Each row is a point. The last column is the point's height on a tilted bowl or saddle (a function of degree 2), plus a little noise. Along how many of its main directions does it bend up, bend down or stay straight?

Points:
[[-1.3  3.8  1.7]
 [-7.5  3.7  7.2]
 [-0.1 -3.4  3.9]
 [ 5.2 -3.6  3.9]
 [-0.6 -1.9  2.9]
 [ 2.4  0.7  0.9]
 [ 0.9 -1.3  2.0]
 [ 4.3  2.2  0.9]
 [ 3.8  3.4  0.8]]
Directions: 2 up, 0 down, 0 straight

Points:
[[-2.9 -7.3 -6.0  5.3]
 [ 0.2  3.6  5.1  0.2]
 [-1.5 -2.1  0.4 -2.2]
 [ 3.0 -6.6 -1.3  1.1]
 [-3.9 -1.0  1.4 -0.9]
 [-0.5 -2.2  0.3 -2.3]
 [ 0.2 -1.1  5.9 -3.1]
 [ 2.8  0.3 -5.6  6.4]
 [ 0.9  4.5  2.3  1.9]
 [ 1.5  2.7 -3.8  5.1]
 [-4.0 -0.6 -5.3  4.6]
 [-0.6  3.2 -2.0  3.2]
 [-1.1  0.4  0.7 -1.4]
 [ 1.3 -4.6  4.3 -3.2]
 [-2.7 -3.7  5.7 -2.0]]
Directions: 3 up, 0 down, 0 straight

Points, 23 rows:
[[-4.6  2.1 -4.4 -0.7  7.6]
 [-1.5 -0.3  4.1 -3.8 -1.1]
 [ 0.6 -1.0  1.5  3.6 -2.6]
 [ 0.2 -0.9  0.2  1.2  0.5]
 [ 5.9 -3.1 -2.2  3.2 -1.5]
 [ 0.4  3.9  2.2  2.5 -0.8]
 [-1.0 -9.5 -4.2 -0.3  4.0]
 [ 2.5  1.6 -0.4  1.2  0.8]
 [-3.2  2.0  2.6 -4.0  0.8]
 [ 4.7  7.0 -2.0 -3.1  5.4]
 [ 3.5 -6.3  6.5 -4.5  0.3]
 [ 2.0  0.6 -4.9  3.2  1.1]
 [ 0.4  0.9 -0.9 -2.7  3.4]
 [-1.9 -3.0  3.0  1.1 -1.4]
 [ 1.7 -5.6 -2.4 -4.1  5.2]
 [-5.4  3.5 -2.7  6.3  4.3]
 [-4.6 -1.2 -1.5 -4.0  3.4]
 [ 5.1 -0.7  2.3  4.2 -5.5]
 [-0.3  2.8  0.6 -6.6  2.2]
 [ 3.7  2.3 -0.6 -0.8  2.5]
 [ 4.5 -3.7  4.5  3.4 -4.9]
 [ 1.8  4.2 -1.7  1.4  2.0]
 [ 0.2 -1.0  4.0 -1.4 -0.8]]
Directions: 1 up, 1 down, 2 straight
